Rows are points. A path goes straight from each point to the next, and from the last back to the first. The post is the endless flat space through its rows: a point in 2 columns, a line in 3, a plane in 4, and so on, so that a path can go around it. Count how often the path circles the post. Going back the other way cancels.
(in the rows, 128 means zero)

Post:
[[135 149]]
Path:
[[ 78 147]
 [ 89 187]
 [193 177]
 [172 118]
 [110 127]
 [ 78 153]
 [130 170]
 [194 153]
 [134 126]
 [121 110]
 [183 136]
 [180 170]
 [108 201]
 [ 98 124]
 [122  78]
 [ 79 172]
 [113 212]
 [169 163]
 [141 105]]
Times around: 2

Post, 7 rows:
[[ 46 141 129  83 169  48 149 133]
 [197 122 190 102 104  72  96  66]
 [137 184 116 155 105 158 153 153]
 [104 115 155  97  81  88 109 142]
 [ 70 119 173 190 138 101 154  84]
 [132 142 133 143  73 107 149 132]
 [ 86 147 129 116  80 135 156 119]]
Path (27 x 8):
[[130 193  88 164 122  87 155 119]
 [ 44  82 166 161 174 139  67 115]
 [121 100 116 119 158  63 118 102]
 [105 173 102 101  79 104 177  88]
 [ 28 165 115  98  82 122 177 140]
 [107 132 211 146 187  55 121  72]
 [ 66 200  61 114  97 113 165 201]
 [ 96 170 132 151 155  98 138 117]
 [127 172 188 106 123 105  96 159]
 [130 110 202 143  58 122 163 105]
 [132 130 195 161 101  96  92 121]
 [166 167 139  87 146  52 106  85]
 [ 76 119 101 110  48 129 138  88]
 [172 108 163  59   7 137  62 101]
 [ 65 105 155 115  46 115 105  96]
 [ 70 145 192 177  92  77 124 122]
 [ 54 156 174  66 141 106 165 100]
 [148 103 149 112  69  89 165 114]
 [130 145 176  47 129 126 157  86]
 [ 26 199 153 158 154 123 177 119]
 [127 177 147 142 156 119  92 108]
 [ 77 139  83 117  73 148 128 150]
 [120  91 181 106 136 111 141  69]
 [131 154  93 129  77 112 167 195]
 [ 68  71 173 113 119 137 139  87]
 [151 132 167 100  84  78 126 154]
 [109 156 132 109 100  70 154 125]]
Times around: 1

Post (13 x 14):
[[113  88 163  94 102 135 107 122 138 156 125 112 132  81]
 [142 155 141 118 165 183 121 118  80 143  57 159 125 119]
 [112 168 105 132 114 106 101 158 106 104 154 105  88 123]
 [129 115 160  64 106 135 128 143 167 135 124 147 159 140]
 [ 80 145 122 173 117  97  91 143 136  76 102 123  52 137]
 [138  91 157  99 156  66 141  95 160 139 146  99 174 123]
 [ 86 151 154 187  99 113 135 166 134  90 136  93  88 115]
 [141  66 116  80 135 110 177 102 150 103 140 107 155  86]
 [149 188  88 150 156 137 162 110 108 180  33 131 141 109]
 [104 115 117 177  85 134  82 185 120 109 127 138  94 142]
 [ 89  81 141 110 127 110 108 114 151 125 165 136 191  90]
 [185 179 106 129 195 180 141  90 117 192  61 186 116 109]
 [118 145 104 110 191 169 178 102 122 192  99 138 128 143]]
Path:
[[185  85 120  52 164 160  80 126 153 162 155 133 209 101]
 [106 127 115 242 194 141  78  88 114 131 122 166  98 132]
 [125 163 109 115 137 143  95 106 135 136 121 196 139 110]
 [ 98 135 230 106 117 124 133 109 132 129  74 125  73  85]
 [176 119 104 165 136 162 126 101  60 166  66 203 210  38]
 [128  55 192 108 136  87 127  72 145 169 107  91 153 118]
 [110 128 153 165 120 186  67 144 102 150 182 125  80  95]
 [175 151 122  85 155 158 110 129 119 157 160 154 170  79]
 [136  95 154  93 182 159  68  86 129 160 123 177 155  16]
 [177 136 175 110 182 149  19 111  78 158 122 164 167  69]
 [190 170 184  68 150 185 182 125 204 104  84 139  87 174]
 [156 179 136 135 168 109 110  72 100  83  87 140 112 112]
 [103 179  69 128 168 107 104  84 103 138  71 118  93 125]
 [123 116 143 135  92 145 133 120 119 118  85 122 139 120]
 [ 67 123 149 173 129 114 122 106 121 143 117 132 114 151]
 [179 158 101 205 157 141 117 122  50 129 145 200 125  85]
 [181 134 117  75 176 129 170  83 139 126 200 144  93 166]
 [168 111 119 154 132 121  97 123 166 121 139 115 130 105]
 [ 95 198 147 212 145  83  94 152 215 112  70 145 130 139]
 [113 114 178  73  72 101 123 195 208 143 131 143 155 115]
 [ 71 185  79  80 165  88 172 132 200  85 131  87 145 114]
 [144 116 143 120 169 155 126 104 137 150 102  99 115 134]
 [129 117 139 107  69 134 107 133 215 134 109 139 109 148]
 [ 74  86  70  39 142 170 148 125 130 131 104  79 147 112]
 [177 191 101 142 166 136 126 133 137 144  82 150  76 102]
 [159 135 141  93 144 104 120 114  79 131  74 146 168 107]
 [ 33 180 105 169  90  56 146 126 157 138 173 133 111 124]
 [ 88  94 121 139  94 203 209 184 132 178 210 181 119 155]
 [ 62 161  63 165 128  66 138 133 138 138 112 118 154 102]
 [105 171  74 102 201 116 161 127 127   7  99  83  36 110]
 [126  84 123 119 211 141 153  73 164  90 168 129  85  94]
 [107 149 133  68 203 160 178 143 132  84 174  86  34 151]]
Times around: 0

Post (17 x 18):
[[122  85 149 130 159 105 158 160 130 174 130  97 132 140 153 153 140 177]
 [128 149 147 151 132 141 136 150 110 135  81 112 132 139 126  86 134 157]
 [171 111  83  37  73  96 142 105 115  99 144 181 170 105 120 159  63 104]
 [153 125 150 134 144 131 117 173 133  50 131 123 183  71 112 177  87  63]
 [123 134 108 120 124 142 146 190  87  58 144 126 133  93  47 163 124  79]
 [193 159  87 112 151 129 163 157 124  41 129  90 147 102 107 171 160  93]
 [155 115 143 159 154 123 160 143 146 147 145 137  99 102 103  86  99 133]
 [211 131  59 108 109 136  76 118  99 169  82 138 130 119 108 178 116  78]
 [124 129 128 161 133 118 110 156 132 147 183 128 126 149 150 100 164 171]
 [145  88 160 128 150 155 106  98 133 135 170 105  57 174 132  93  73 184]
 [ 97  85 140 146 162 148 161  98 101 157 159 128 108  93 105  76 175 114]
 [110 143 138 186 153 107 156 111 106 125 174 149 118 141 151 115  92 133]
 [136 121 155 147 152  88  91  71 114 194 142 150  95 146  93 113 156 181]
 [147 156 162  71 166 129 133 153 112 148 149 122 125 117 137 116 111 122]
 [126 135 170 164 125 113 147 108 111 148 176  54 126 113 121  81 141 154]
 [212 137  76  88  54 102 109 100 151 138  59 177  90 175 116 171 104  60]
 [ 94 108 145 134 142  85 109 162 122 117 127  93 114  77 150 117 143 170]]
Path, 24 rows:
[[136  97 143 185  61  77   7 111 118  93 140 102  83 156  58 124  53 179]
 [171  70 112  73 157 131  88 175 135 124 133 129  89  93 106 168 164 127]
 [149 113 156  62 104 102 100 129 128 108 107 158 139 169 101 201 110 151]
 [ 89  75 152 198  78  66 121  93 181 130  92 147 121 110 113 113  81 145]
 [105 177 162 176 129 122 121 178 130 123  93  79 119 146 118  69 108 126]
 [129  94  75 174 143 158 171 158  48 139 155 141 169  59  82 107 134  53]
 [128 118 127 126 160 122 146 128  87 154 190 207 123  90 115 115 167 107]
 [156 160 159  78 179 139 190  84 115  86 183 164  69 147  53 135  87 150]
 [ 73 100 134 164 148 130 171 113 118 164 176 163  91 102  94  59 140 119]
 [146  94 115 205 146  62 171 126 168 141 183 115 107 199 168 149 108 208]
 [151 109 164 113 145  86 235  85 158 136 171 176 111 163 140  97 125 115]
 [135  94 106 166 110  80 106 138 127 166 167 165 132  79 152 134  89 150]
 [ 95 138 211 113 161 152 159 240 169 174 112 110 213 116 205 116  57 169]
 [138 142 139 224 158 145  95 171 120 188  73  90 101  82  68 112 116  62]
 [172 133 112 147 179 142  85 122  37 149 155 150 148  96  40 130 110  80]
 [121 149 143 162 101  88 167 122  90 150  68 137  99 110  91  94 116 115]
 [175 120 153 143 118 131 118 161 177 107 133 125  97 161 127 180  80 135]
 [125  93  98  22  96 130  28 124 153 229 187 192 178 209 202 198  71 142]
 [167  97 120 196 179 132 114  86 141 129 245 151 148 125 121 136  92 102]
 [174  81 151 187  94  97  51 116 143 182  78 131 142  99 118 135  44  99]
 [173 121 145  84 134 114  86 161 122  86 156 102 145 108 173 188  75 114]
 [168 114 109 181 104 114 201  88 123  80 166 131  73 126  68 127  79 180]
 [104 148 178 215 186 167 139 222 125 121 100  75 159  95 145 122  58 154]
 [132 145 113 181 108  64 120 133 151 151 100  96  97 130 120 131 113 148]]
Times around: 5

Post, 17 rows:
[[102  99 160 170 129 166  55 130 158 133 151 110  99 143  94 152 125 115]
 [131 139 157 125 131 137  99 121 134 138  50  88 164 113 127  83  66 118]
 [155 123  86  87 132 115 170 120 130  91  88  66  93 101 127  86  86  94]
 [156 103 159 120 133  95  65 116 170 109 150 135 169 144 148 126  80 113]
 [113 109 115 152 170 135  59  93 130  95 134 123 141 153  87 186 148 121]
 [143 131 129 117 143 144  79  89 126 174 125  91 159 129 141 109  25 143]
 [136 148 107 149 146 122 173 170  90 129 112 121 124 109 165 134 155 113]
 [164 103 152 136 183 147 156 110 114 140 113 126 104  98 129 126 112 102]
 [130 112  96 110 152 112 171 113 124 153 123 114 140 117 124  91 175  94]
 [126 100 136 128 129 134  69 120 135 162 131 137 106 133  63 218 131  98]
 [132 149 126 138 129 194  56 124 182 105 144 132 134 120  93 218 145 124]
 [178 125  97 145 123 121 190 133 102 142  84 166  90  94 118  78 122 122]
 [157 127 185 131 101 137  80 108  99 115 134 106 188 100 108  99  62 147]
 [130 131 150 129 142 134 162 119 156 140 113  81 191 153  83  98  67 121]
 [123 116 110 144 105 155 165 100  88 114 101 133 120 105 164 125 106  88]
 [137 184 163  79 161 135 133  88 103 151 119 103 131 145 115  77  54 120]
 [106  95 137 146 134 132  82 103 157 130 131 138  98 138 144 225 178 166]]
Path:
[[128 149  78 102 106 194  85  94 134 121 169 124 118 151 134 174 140 158]
 [101 198 104  74 170 118 135  94  94 218  94 100 105 200  69  96 150  96]
 [107  56 125 162  86  75  93 120  87  95 142  51 168 112 113 123 115 107]
 [ 86 167 118  80 183 132 161 123 226 177 101  60  76 169  92 123 100 127]
 [ 91 154  94 133 197 144 154  97 159 249 150  86 118 192  97 125  93  70]
 [155 113  55 149 111  99 159  94 118 101 140 161 134 120 110 169 165 157]
 [151 140  96  95  97 110  75 139 199  72 168 146 125 124 214 238 109 150]
 [126 155 133 103 128 157  89 184 136  80 125  94 134 133  95 153 136 131]
 [171 118 177 166 159  94 107 118 112 127 186 181 172 167 159 141 121 157]
 [ 97  52  99 148 115 134 153 100 159 169  84  66  64  92 153 134 158 114]
 [109 184 176 164 107 157 148 169 116 134  72 179 158 119  99  98 125 104]
 [ 66 139 162 136 158 132 157 121  56 118 177 155 151 174 139 136 215 135]
 [110  84 167 123 115 111 102 126  89 133 140  93 130 163 153  45 125  91]
 [176  91 148 126  73  65 106 173 102  85 114 179 149 124 173 135 111 126]
 [128 106 110  55  95 118 134 139 208 123  92  76 119 154  48 136  45  37]
 [175 102 128 154  84 144  60 167 120 151  72  75 112 103  90  64  34  90]
 [165 109 114 116 149 100  74  62 163  94 131  67  87  90 194 115 110 145]
 [112  82 101 197  30 174  76 114  93 147  92 171  95  50 160 127 156 121]
 [115 121  94  58 190 128 150  69  60 141  80 129 102 119 160  92 122 109]
 [151  81 163 132 144 155  36 108 112  87  89  97 107 116 127  92 136 123]
 [211  78 174 163 135  89 133  67 104  97  70 168 120 102  85 109 107 105]
 [116  84  83 160 117 131 141  91 200 148 131 129 158 130  68 199 157  96]
 [108 219 136 130 152 148 104 187 118 141 138 149 164 106 116 179 177 191]]
Times around: 4

Post (17 x 18):
[[120 129  87 103 125 122 130 127 122 143 143 128 147 163 124 121  85 149]
 [115 122  64 132 112 210 135 147 146 108  67 170 137 158 138 116 179 101]
 [116 133 141 152 109 194  74 169 130  92 139 156 123 171 168  62 103 155]
 [131 110 101  95 153 136 150 148 149 162 135 136 141  81 178 155 117 142]
 [180 118 127 120  95 148 145 142 124 168 127 131  87 103 135 167  52  92]
 [122 171 134 125 134 121 115 165  92 150  86 114 127 127 158 170 117  79]
 [145 154 109  72 153 108 104 135 129 152 154  93 140 136 103 120 129 118]
 [146 154 146  84 163 113 163 152  99 157 144 121 102 134 110 163  80 105]
 [122 121 142 101 137 112 134 145 115 118 132 129 109 102 150 109 126  69]
 [120  30  31 155 160 157 142  52 210  98 124 119 156 175 156 157 159 156]
 [ 72 133 161 101 132 119 100 155 134 125 124 135  99 103 111 130 118  73]
 [118 115 117 102 122 129  96 157 120  69 132 161 124 135 125 156 140 104]
 [110 163  91 102 128 111 132 112 115 143 162 150 105 124 151 143 173 130]
 [ 98 157 127 114 157 101 143 136 129 116 161  94 132  91 103 152  86 103]
 [138 116 167 103 136 134 123 132  77 138 131 108 133 106 124 135  84 121]
 [152 127 168 138 122  71 148 113 187 143 101 142 137  75 137 109  75 185]
 [103 139 142 112  93 110 145 171 136 122 124  99 135 158 148 151 146 120]]
Path (27 x 18):
[[155 192 148  91 116  76 144 162 161 148 144 115  88 137 111 171 114  94]
 [100 149 107 117 112 101  96 104 132 103 118 120  91 145 176 140 134  87]
 [169  84  71 174  81 146 121 128 168  59  86 165 128 110 179 107 152 131]
 [136 135 126 120 137 106 155 147 104 116 124  70 138 119 210  83 185 152]
 [ 83 114 112 122 145 114 133  99 132 145 158 110 137  72 138 109 168 119]
 [142 138  75 123 132 122 103 125 163 132 120 182 128 173 125 149 140 124]
 [ 84  52  93 126 187 176 142 151 127 165  68  98 179  51 191 105 153   7]
 [134 145 160 132 147 172 184 173 196 187  51 144 166  93 194 102 136 151]
 [107  77 111  85 115 120 185  94  87 142 106 191 109 106 150 206 122 116]
 [126  83 128  81  91 174  89 136 180 118 114 148  97 146 139 183 128 158]
 [137 188 150 142 156 117 127 189  57 110  71 150 119 176 171 164 120 145]
 [195  96 130  82 151  68 100 151  88 153 171 116 145 109 176  98 150 135]
 [112 103 180  81 165  92  81 181 114 104  82 155 172 178 163 139 137 142]
 [ 89 134 132  85 134 181 157 161 166 147 152  67 137  58 176 131  98  94]
 [ 94 169 118  91 190 200 104 227  41 115 145 145 182 205 232  91 120 202]
 [134 182  90 107  62  86 186 145 109 152 168  99 108 148 130 159 154 123]
 [176 196 105 121 122  97 152 139 138 177 135  74 146 141  85 119 118 124]
 [ 94 186 137  95 135 118 172 188 110 126 125 153 165 187 177 128 118 134]
 [148 115 102 120 191 107 143  77  73 144 126 155 128  90 183 174  68 137]
 [ 76 144 197 110  80 113 111 218 132 147 103  59  81 158 150 118  88  88]
 [151 104 136 139 128 141 131 121 128 146 128 148 106 117 154 131 114 160]
 [112 120 190  95 190 192 142 191 109 136 198 143 109 118 147  85  56 141]
 [133 142  57 114 132  91 205 109 149 163 116 139 151 103 168 171 110 113]
 [ 71  98  44 138 118  99  97  65 131 116 159  53 136 180 154 165 117  66]
 [107 182  31 160 161 150 150 134 115 142 103  56 158 184 118 156  68 144]
 [173  69 115 141 101 119 111 142 151 166 110 134 107 121 140 166  95  98]
 [117 112 154 107 123 122 132 151 117 158 148 156  98 158 170 125 116 103]]
Times around: 5

Post, 17 rows:
[[134 164  62 146 138 124 122 107 110 107  96 130 144  98 140 109 125 133]
 [128 147 152 113  66 140 122  90 117 148 138 165 133 135 148 113 196 160]
 [129 132 133  65 145  81 136 136 124 118 121 103 102 158 107 163 104 114]
 [116 151 140 151 130 108 128  80 136 160 107 168 152  96 186  97 174 129]
 [164 120 130 144 133 110 169 141 108 135 123  89 109 104 117 146  90 197]
 [122  89 128  99 162  94 140 149  92 120 153 110  71 131 111 139 123 109]
 [122 123 193 102  97 161 113 120 144 129 154 127 109 150 165 175 151 118]
 [ 96 139 182 119 102 141 145 107 114 155 162 132 109 191 146 140 119 137]
 [122 116 138  43 145 130 160 149  90 174 156 118 106 166 130 196  99 108]
 [178 158  85 171 195  78 121 169 128 133 101 119 134 105  94 108 153 178]
 [142 149 184 102 101 156 120 106 131 160 189 116 163 131 137 135 119  85]
 [103 134 101 162 114  97 105 137 126 155 110 127 158 113 144 110 160 153]
 [118 138 197 124  80 130 147 119 125 122 190 179 173 166 184 151 171 104]
 [180 119 100 127 162  84 134 135 102 138 135 109 125 146 172 111 111 190]
 [126 114 115 152 142 112 103 103 111 133  67 150 150 123 119  96 133 155]
 [144 116  93 142 148  85 119  96 134 152 155 132 126 129 110 134  95 188]
 [140 159 170 137  71 127 104  90 116 148 133 173 107 133 171 146 128 119]]
Path (25 x 18):
[[131 154 121  37 124 111 119 111  99 166 160 153 148 128 114 189 100  83]
 [ 92 104 117 129 116 121 122 136  96 207 115  70 124 148  65 146 122 198]
 [195 107 172 122 153  97  92 192  90 122 168 155  88 142 124 151 247 197]
 [167 145 151  85 138 151 111  36 118 191 121 122 189 101 138 151  54 135]
 [141 136 177 180 111  90 121 175 100 132 147 124  65 184 151 162 160 120]
 [151 116 123 135 102 107 113 149 127 104 155 171  89 152 153 174 142 130]
 [159 100 189 162 116 120 128 155 135  63 106 143  99  78 108 106 122 104]
 [149 153 170 100  92  97 123  86 118 134 166 202 113  99 189 103 178 149]
 [ 77 102 128  90 131 129  75  94 140 102 123 111 180 118 115 162 105 101]
 [ 91  99 149 139  92 104 162 157 131  90 150 132  73 140 147 153 154 203]
 [121 134 145 171 124 131 115 154 135 148 201  83 111 122 131 136  94 165]
 [154 185 114 100 140 108  98  91 108 200 209  83 132 142 116 145 114 115]
 [ 95  75 141 129 163  88 123  98  74 147 141 152 100 144 112 118 141 139]
 [ 52 114 181  79 125 110 140 124 157 122  77 137  91  60 102 115 219 135]
 [155 143 159 100 154  87  81 142 133 144  95 142  70  65 140 152  97 113]
 [141 172 150  97  94 144 145  94  82 108 125 132 142 145 141 123 154 143]
 [133 131 191 120 123 146 137 125  75  98 150 122 114 113 135 109 169 117]
 [166 192 111 121 108 120 164 121  75  90 136 144  71 118 164 121 127 189]
 [147 166 196 132  89 123 103  63  92 121 118 154  82  97 115 141 162 112]
 [139 145 101 129 135 137 146  93  57 130 183 135 114 136 117  97 137 144]
 [130 159 148 181 176  80 153 129 128 133 194 151 156 138 156 105 152 136]
 [119  93 117 112  91 121 104  52  63 125  61 156 109 159 160 121 143 164]
 [ 99 144 128 157  88  98 121  91 164 176  82 124 115 117  99 120 152 152]
 [131 143 127  93 112 144  63 116 133 181 130 126  93 110 134 119 148  73]
 [130 131  96 126  94 118 155  86  78 132 119  88  62  87 149 124   7 154]]
Times around: 2

Post:
[[139 127 134 128 113 144 147 139 147 105 113 145 169 107  98 167 129 128]
 [134 154 138 103 116 136 128  99 165 137 149 101 145 111  72 149  97 134]
 [122 161 142 109 101 156 144 180 160 179 118 158 147  87 150 168 127 109]
 [119  87 165 118 111 117 118 139 118 141 131  88 169 121 149  89 135 112]
 [157 149 156 112 105 153 131 119 173 148 187 157 154  86 133 110 161 106]
 [ 91  93 153 160 137 120 162 133  92 150 185 102 136 122 163  73 162 113]
 [128  77  93 132  73 122 129 107 155 176  88 140 152 128 135 130 133 146]
 [ 98  55  91 114 123 102  67  86 120 131  90 155 125 124 142 121 175 180]
 [176 117 127  68 132 117 144  91 131 161  82 187  98 115 130 125 138 140]
 [154 119 135  77  46 149 143 148 175 156 128 158 108 120 134 163 124 114]
 [ 73  67 149 138 158  83 142 107 105 125 212 137 177 145 147  67 124 114]
 [178 146 105 131  89 173  94 131 149 124 126 143 132 112 160 176 100 102]
 [138  83 188 158 153  98 116 105 130 155 171 107 147 127 176 116 149 147]
 [ 79  83 169 169 151 123  90 113 117 140 169 151 133 119 133  67 170  78]
 [112 117  97 145 127  73 123  90 126 115  85 184 109  86 153 107 155 142]
 [156 163 123  98 130 130 165 150 216 132 134 132 150 139 122 153 126 125]
 [125 110 167 194 116  73  90 121  68 174 187 127 166 117 115  64 160 141]]
Path (28 x 18):
[[154 167 124 181 161 135 100 119 137  87 209 162 130  85 177 176 158  84]
 [140  75 135 105 197 133 200 171 174 128 173 135 147 148 211  84 136  86]
 [162 112 177 153 116 134 135 148 146 139 149 155 115 110 180 117 153 126]
 [153 103 114 102  87 156 117 103 115 204  90 190  90 128 154 174 108 161]
 [155 108 118 149 132 122  64  38 140 128 234 215  76 130 213 163 123 184]
 [ 95  96 118  90 108 139 154 161 169 154 155 125 149 118 137 139 136 173]
 [120  79  87 144 108 114  74 126 132 152  19 179 110  98 176 147 118 160]
 [106 112 114 155  85 132 160 141 141 137  88 146 147 113 136 120 154 141]
 [157 189 129 186  96 114 149 164 127 215  60  81 186 112 139 159 106 159]
 [159  98 146 135 123 119 180 138 121 112 136 131 116 157 134 140 156 115]
 [ 90 126 151 159 128 118 163 202 166 150 150 116 158 164 126  97 195  92]
 [157 186 102 106 166 128 136 127 148 105  87 155 124  99 149 189  92  81]
 [ 49  46  60  89 111  81 131 177 142 156  95  58 194 152 129 159 132 189]
 [192 133 176 135 109 103 162 155 123 146  69 111 184  78 107 145  96 157]
 [108 161 140  75  99 112 173 147 173  92 170 190  74 100 174  68 180 101]
 [173  79 170  89  97 148 162 143  79 178  84 134  95 154 174 134 115 123]
 [ 65 102 143 104 154 161 145 136 177  88 126 136 139 149 116 124 166 116]
 [207 192 142 108  94  91 144 124 148 162 177 156 155 150  60  39 188  89]
 [134  75 148  79 103  96 164  79  94 220 179 123 176 119  59  33 160  86]
 [ 50 144 147 139 114 117  92 178 201 130 180 101 151  75 162 104 169 100]
 [109 142 175 156 171 107 103  93 138 137 188  74 166  88  14 100 175 148]
 [107 100 146 123  90 142  84 120 139 198 151  97  70  90 168 143 174 105]
 [178  62 130 132 135 117 108 128 119 184 122 141 134 122 129 147 170 204]
 [137  89 151 149 154 132 136 172 226 103 158 167 148 103 249 182 179  92]
 [120 109 147 123 163 130 113 158 157  83 164 122 152  95 131 166 130 142]
 [ 97 105 147 110 183 111 142 101 189 108 186 153 122 129 152 141 170 179]
 [109 101 110  89 113 193 125 155  75  81  50  98 193 143 106 175  65 121]
 [ 86  71 167 117 135 143 118  70 151 165 180  78 152 136  65 124 173 156]]
Times around: 3

Post (17 x 18):
[[112 120 119 161  95 131 122 131 125 147 121 130 110 107 121 155 147 129]
 [130 125 128  85 171 155 129 178 119 103  89 137 142 153 106 129 174 120]
 [170 123 123 113 150 147 122 147 152 115  87 139 100 186 113 116 142 114]
 [136 114 134 130 177 132  92 107 160 163 157 114 166  91 118 115 137 117]
 [133 107 177 121 151 123  95 123 139 138 164 109 125  82 113 135 133  91]
 [140 102 115  99 152 151 149 133 126 104  81 123 106 176 118 170 160 122]
 [109  98 110 122 110 124 156 140 119 179  83 128 118 146 103 148 127 118]
 [155 120 123  99 153 115 136 149 105  97  83 126 120 151 111 113 152 162]
 [106 137 130 115 134 142 107 136 139 123 178  93 126  96 103 130  95 107]
 [114 131 141 127  66 131 160 121 117 150 118 130 131 159 145 131 134 134]
 [145 141 152 104 137 125  91 127 139 188 172 106 143  80  95 167 117 124]
 [115  91 107 105  99 128 114 132 111 148 132 123 112 136 138 139 150 108]
 [105 113 110 147 100 150 148  93  99 155 155 123  96 156 114 128 155 100]
 [111 120 149  98 161  99 108 129 173 134 193 127 122 103  93 126 136 124]
 [137 111 106 105  80 101 147 121 134 125 123 138 130 115 113 147 149  96]
 [130  94 115 127  81 136 166 139  93 159 150 157 114 151 150 148 125 110]
 [145 118 128 111 147 161 122 138 166 166 166 102 122  71 112 121 133 112]]
Path:
[[139 127 117 142 122 155 141 162 135 116 113  91 118 144 108 138 108 146]
 [138  84 119 139 142 144 167 112  98 162 161 143 107 170  71 135 154 113]
 [125 107  78 145 135 156 125 129 136 110 113 121 121  87 104 131 123 148]
 [149 118 134 134 123 152 119 135  89 153  95 130 125  94 155 116 163 122]
 [202  95  97  82 180 126 139 149 119 156 124 133 105 140 118 120 175  93]
 [138 121 108 114 118 136 134 109 118 132 134  87 115  96  68 138 171  93]
 [174  91 142  88 141  92 105  99 217 155 150 117 126 113 122 116 154  82]
 [174 126 126  90 136 117 120 148 155 113  86 135 120 101 133 142 180 138]
 [180  86 135 102 119 108 176 121 154 173 104 166 113 131 133 152 119  88]
 [149 112 146 115 165 114 142 153 113 128 120 157 118 163 128 131 187 151]
 [130 152 152 100 137 132 108 159 147 186 193 126 112 126  99  90 105 101]
 [103 102 109  87 184 163  84 137  90 129 160  87 168 128 109 167 193  84]
 [ 90 111 126 138 143 151 139 170 117 106 130 132 146 106 103 147 139 107]
 [ 99  66  99  52 145 153 136 168 142 138 106  96 109 106  80 165 131 132]
 [108 121 113 111 105 130 117 201 144  85 103  96 137  74 120 120 119 134]
 [ 81 131 121  82 154 124 152 187 140 139 124  94 128 125  89 110 151 149]
 [153  86 118 110  90 136 175 115 141 106 155 117 129 162 114 137 120  82]
 [117 137 115 101 138 152 130 162  96 114  98 145 126 130  79 150 153 174]
 [118 142 138 119  97 164 151 129 125 164 134 133 104  87 108 163 128 104]
 [156 162 137 135 111 114 135 147 105 119 141 145 121 110 152 136 131 137]
 [114 101 160 102 176 131 132 140 176 119 204 116 133 140 108 135 149  78]
 [100  94 123 114  81 190 108 158 124  73  97  95 155  82  89 181 170   7]
 [113 121 125 142 164 105 112 138 155 118 111 169 126 135  97 109 172 149]
 [129  91 139 101 161 121 102 134 124 180  99 116 110  80 105  85 191 120]
 [134 122 123 141 117 126 137 182 141 184 145 151 103 127 140 130 122 117]]
Times around: 3
